Each row of a before or after table is a point. One or more steps were done to the points. Then noise was added and the rows were shuffled. The steps act on columns, c1 being the first. What was done? A step turns or swaps two columns, mirrors them in a line or flattens them onto one, adds a multiple of one to another, or multiplies or shifts one. Angles are multiples of 10 degrees, from the lower column toward the higher: turns from -170 to 170, lines from 10 to 170 but not 90. Use the fewest steps. Two steps may share a column if one is a turn and the other turns, adds or multiplies; they go together, in the order done. Otherwise the lowest column goes first.

Before (10 x 2):
[[-1.0  3.4]
 [-2.6  2.9]
 [-0.4  4.7]
 [ 4.3  2.8]
 [ 7.8  3.8]
 [ 2.4  1.2]
 [-4.8  0.8]
 [ 6.0  6.7]
 [ 0.7 -2.2]
 [ 2.4  3.0]]
After, 10 rows:
[[ 6.5  6.5]
 [-2.5  0.7]
 [ 3.6  7.5]
 [ 3.4 -1.0]
 [ 2.7  4.2]
 [ 0.7 -4.8]
 [ 1.5  2.7]
 [ 3.0 -2.8]
 [ 4.6 -0.4]
 [ 2.9  2.3]]
Steps: swap c1 and c2

Before (9 x 4):
[[-6.8  2.1 -4.2 -1.1]
 [ 0.3 -0.4  0.3  2.3]
 [-1.3 -1.9  7.6  2.4]
 [-4.1 -1.3 -3.3  5.9]
 [ 1.9 -6.1  1.6 -1.5]
 [ 2.8  0.6  9.6 -3.5]
 [ 4.3  6.1 -6.6 -2.7]
 [-2.6 -1.0  4.7  1.1]
 [ 5.3 -1.8  0.2 -5.2]]
After (9 x 4):
[[-2.9 -4.4  2.4 -1.2]
 [ 2.0  0.4 -1.9 -5.3]
 [-1.3  4.4 -1.0  1.1]
 [ 0.6  1.8 -6.1 -1.4]
 [ 0.9  9.6  0.5 -3.6]
 [ 0.2  0.7 -0.4  2.4]
 [ 1.8 -6.5  6.2 -2.7]
 [-1.6 -3.2 -1.2  6.2]
 [-0.7  7.3 -1.9  2.4]]
Steps: multiply c1 by 0.4; swap c2 and c3

Before, 12 rows:
[[  0.1   1.0  -5.2  -1.8  -0.4  -4.7  -4.6   2.2   4.1]
 [ -1.0   5.8  -4.8  -1.1   0.9   2.4   0.4  -0.3 -13.5]
 [  0.4  -0.2  -2.1   0.5  -4.2   1.3  -0.6  -1.8   5.8]
 [ -5.0  -0.4  -4.7  -1.6   1.0   1.8  -4.1   2.8   1.9]
 [ -1.2  -1.0  -0.7  -2.3  -7.1   1.5  -2.8   1.7   2.0]
 [-12.6   3.9  -5.4   0.0   0.1   1.1   0.9 -10.5   2.9]
 [  0.8  10.9  -3.5  -0.1   0.1   1.9  -0.9   2.6   3.6]
 [  2.2   1.4  -1.5  -0.3   1.4   1.6  -0.8   0.4   4.3]
 [ -3.9   2.3  -0.7  -1.2  -0.5   2.4  -1.1   1.2   2.2]
 [ -2.0   2.6   5.5   0.9  -0.1  -9.0  -2.2  -0.4 -11.3]
 [ -2.0   0.1  -5.0   0.6  -1.7  -0.5   2.3   4.2   1.9]
 [  0.8   0.5  -4.1  -7.0  -0.9  -0.5   0.8   3.4   4.8]]
After:
[[  0.8  10.8  -3.3   0.0   0.1  -0.7   2.0   2.5   3.6]
 [ -5.1  -0.2  -4.6  -1.6  -0.9  -3.7   1.8   2.9   1.8]
 [ -1.0   6.0  -5.2  -1.1  -1.1   0.3   2.5  -0.4 -13.7]
 [  0.0   0.8  -5.1  -1.8   0.3  -4.4  -4.3   2.0   4.0]
 [ -2.1   2.6   5.9   0.7   0.3  -2.1  -8.8  -0.4 -11.2]
 [ -1.7   0.2  -4.9   0.6   1.8   2.4  -0.5   4.2   1.8]
 [  2.2   1.4  -1.5  -0.4  -1.4  -0.5   1.5   0.4   4.3]
 [ -4.2   2.2  -0.5  -1.2   0.5  -1.2   2.3   1.0   2.0]
 [  1.0   0.5  -3.8  -7.3   1.0   0.9  -0.6   3.4   4.8]
 [-12.7   3.9  -5.4  -0.1   0.0   0.8   1.4 -10.2   2.9]
 [ -1.2  -0.9  -0.9  -2.1   7.0  -2.8   1.6   1.9   1.7]
 [  0.5   0.1  -2.1   0.5   4.4  -0.4   1.5  -2.0   5.7]]
Steps: multiply c5 by -1; swap c6 and c7

Before:
[[ 1.2 -3.4  0.9 -7.4  3.2 -0.1  4.6  0.2  3.9  3.8  5.5 -0.4  2.5 -2.9]
 [-3.2 -4.9  3.3 -0.8  0.5  2.4  3.7 -0.8  2.1  5.6 -4.5  4.6 -4.1  3.2]
 [ 5.6  5.0 -1.0 -7.4  0.0  0.0 -0.1  0.6 -3.3 -0.6 -0.5 -2.7 -2.6 -4.3]
 [-1.2  2.4  1.5  0.1  4.3  4.0  1.7 -2.6  0.3 -2.7 -1.2 -2.9 -5.6 -2.9]
 [ 5.0 -5.5  0.2 -2.4  3.6  1.4  1.0 -2.2  5.0  0.4 -2.2  2.5 -3.8 -5.5]
 [-0.2  0.2 -3.4 -3.9 -0.5  0.0 -1.6  1.6  5.2  5.1 -1.0  0.8  4.2 -3.8]
 [-2.4  4.5 -2.9 -1.3 -0.4 -6.6 -3.3 -0.6 -1.5 -2.7  3.3 -4.1 -4.0 -1.2]
 [ 0.8 -1.0 -1.6 -1.9 -2.3 -3.6  4.6 -1.2 -3.8 -0.8 -3.1 -0.3  3.8  3.2]
 [ 0.6 -5.3 -0.2  3.2  5.1 -3.3 -5.4 -3.3 -4.2  3.7  5.1  1.0 -2.9  2.2]
 [ 3.7  4.0 -3.0 -5.8  1.7  2.7 -3.8 -1.5  5.1 -1.3  3.6  3.0 -4.2 -3.0]
 [ 6.4  1.1  2.5 -6.3  5.4 -1.6 -5.8 -4.4 -3.6 -3.6 -4.3  1.2 -1.2 -0.1]]
After:
[[  8.0  -5.5   2.7  -2.5   3.7   1.3   0.9  -2.3  10.6  -3.6  -2.1   2.4
    1.1  -5.5]
 [  5.1   5.0  -2.5  -7.4   0.2  -0.1  -0.2   0.5  -5.9  -4.6  -0.6  -2.8
    3.7  -4.3]
 [  5.9  -5.3  -2.3   3.1   5.0  -3.2  -5.3  -3.2  -8.8  -0.3   5.2   1.0
   -2.7   2.2]
 [  6.7   2.6   1.3   0.2   4.3   4.1   1.8  -2.6  -1.3  -6.7  -1.1  -3.0
   -5.4  -2.8]
 [  7.5   1.1   0.3  -6.1   5.5  -1.7  -5.8  -4.5 -10.9  -7.5  -4.3   1.2
    2.9   0.1]
 [ -4.3  -1.1  -3.3  -1.8  -2.4  -3.6   4.5  -1.3  -6.3  -4.7  -3.1  -0.5
    3.5   3.2]
 [  0.3  -3.4   2.7  -7.4   3.3  -0.1   4.7   0.1   7.4  -0.3   5.6  -0.4
    1.1  -2.8]
 [  2.1   4.4  -3.3  -1.3  -0.4  -6.8  -3.3  -0.5   0.5  -6.8   3.3  -4.2
   -3.9  -1.3]
 [  6.5   4.0   0.0  -5.9   1.6   2.8  -3.8  -1.4  15.0  -5.2   3.5   3.0
    0.5  -3.2]
 [ -4.0   0.2  -0.4  -3.8  -0.5   0.1  -1.5   1.6  15.4   1.2  -0.9   0.7
    2.1  -3.8]
 [  2.2  -4.8   4.0  -0.7   0.5   2.5   3.7  -0.8   0.4   1.6  -4.5   4.5
   -5.1   3.2]]
Steps: add -0.7 times c5 to c13; turn c1 and c13 by 60 degrees; turn c3 and c9 by -30 degrees; multiply c9 by 2.5; shift c10 by -4.0

Before, 9 rows:
[[ 0.1 -0.5 -0.6 -3.8  1.8  0.3  2.9  2.1 -0.2 -3.1 -4.0  1.2 -0.9 -4.8
   0.5  5.5 -6.9 -4.5 -1.7 -4.8  2.0 -1.8 -2.6 -7.2]
 [-1.8  2.6 -5.1  7.7  0.2 -1.2  1.8 -5.1  4.1  2.6 -6.5  1.4 -0.6  2.2
   1.3 -5.8  2.4  0.1  4.1 -3.8 -2.9 -5.3 -3.0  2.4]
 [ 6.2 -0.2 -3.9  6.1 -1.8  1.7  5.7  1.9 -5.7  3.3  4.2  0.1 -6.5 -4.6
  -1.4 -1.3 -4.3  1.9 -1.3  3.2 -1.9  2.0 -2.8 -0.2]
 [-3.8  0.8  4.4 -0.5 -6.8 -3.9  1.7 -2.0 -5.2  2.9 -4.5 -1.6 -5.7  1.5
   4.9  5.5  2.1 -1.2  4.1  3.9 -3.8  3.7  0.6 -1.6]
 [ 6.4 -3.5 -3.2  1.1  2.3  0.8  2.8 -2.8 -6.7 -5.7  4.2  0.0 -0.1  0.9
  -4.3 -5.4  3.3  2.7  5.5  3.2  1.3 -1.4  1.3 -0.3]
 [-2.9 -2.8 -2.2  8.1 -6.3  2.3 -2.2 -0.6 -3.6 -6.8  2.5 -7.5  3.0  3.4
  -6.1 -2.5  4.0 -0.1  5.3  0.4 -0.4  0.7  3.9 -5.0]
 [-3.9 -4.5 -3.9 -2.9  1.4 -3.3 -0.3 -1.4  4.3 -1.3 -0.2 -1.2 -0.8 -6.1
   4.1  5.9 -0.5  3.7 -1.3  3.8  6.0 -5.4  5.0 -8.1]
 [-0.7 -0.1 -0.6  0.7  3.0  0.2  2.1 -3.5 -6.7 -4.8 -2.9 -8.5 -2.2 -6.5
   4.8  0.7  3.7  3.3 -6.4  0.6 -1.0 -1.3  2.3 -0.2]
 [ 1.5  3.8  3.9 -2.4 -1.7 -1.3  0.6  1.2 -1.6 -5.8 -3.5  3.0 -1.4 -0.5
  -5.2 -3.1 -1.3 -4.8 -2.3 -0.1 -2.2 -6.0 -2.8 -6.5]]
After (9 x 24):
[[  1.1   7.1  -0.9   4.0   1.7   0.2   0.4   2.5   0.0  -3.9   3.5   1.5
   -0.7  -5.2   0.5   6.1  -6.6  -4.4  -1.1  -4.6   1.8  -1.8  -2.4   0.7]
 [  0.6   5.5   3.8   1.3  -2.2  -1.0  -3.1   0.8  -1.6  -4.5   4.9   2.2
   -1.3  -0.6  -2.2  -2.9  -1.1  -4.7  -2.4  -0.7  -2.3  -6.3  -3.3   4.6]
 [ 13.2   1.2  -3.0  -1.9  -2.0   1.2  -1.8  -2.8  -7.3  -6.3  -3.6   1.3
   -0.2   1.4  -1.5  -5.2   3.7   2.6   4.9   3.1   1.4  -2.0   1.2  -3.7]
 [  9.2  -0.1  -4.0  -6.1  -4.9   1.2   6.7   1.7  -5.3  -1.0  -3.4  -1.3
   -6.5  -4.5  -0.7  -1.4  -4.6   2.5  -1.4   3.3  -1.7   2.1  -2.5  -0.3]
 [-11.6   5.8  -2.1  -4.8  -4.5   2.1  -6.0  -0.6  -3.1  -4.5  -5.8  -8.4
    2.9   3.4  -2.5  -2.8   4.1  -0.4   5.5   0.2   0.0   0.4   4.4  -1.7]
 [-13.3   2.3   4.7   1.7  -4.0  -3.7   3.3  -2.2  -5.5   1.4   2.8  -2.5
   -5.7   1.5   1.7   6.0   2.9  -1.4   3.9   3.8  -3.6   3.4   0.6   0.7]
 [ -5.4   8.7  -4.3   3.1   3.4  -3.4  -0.7  -1.7   4.4  -0.5  -0.3   1.0
   -0.4  -6.2   1.5   5.4  -0.6   3.2  -1.3   4.3   6.0  -5.1   5.5  -3.1]
 [  1.7  -0.1  -0.5   3.7   2.4   0.3  -1.6  -3.7  -6.8  -5.5  -1.9  -8.1
   -2.1  -6.9   1.6   0.7   4.2   3.6  -6.4   0.4  -0.7  -1.3   2.7  -0.2]
 [ -2.9  -3.0  -4.9  -5.4   0.4  -0.9   2.9  -5.0   4.4   0.2   6.6  -6.0
   -1.3   1.8   0.8  -4.7   2.9   0.3   4.0  -4.0  -2.4  -4.9  -3.4   2.2]]
Steps: turn c1 and c5 by -30 degrees; multiply c1 by 2; turn c2 and c24 by 100 degrees; turn c11 and c12 by -150 degrees; turn c4 and c12 by -150 degrees; turn c7 and c10 by -40 degrees; multiply c15 by 0.4
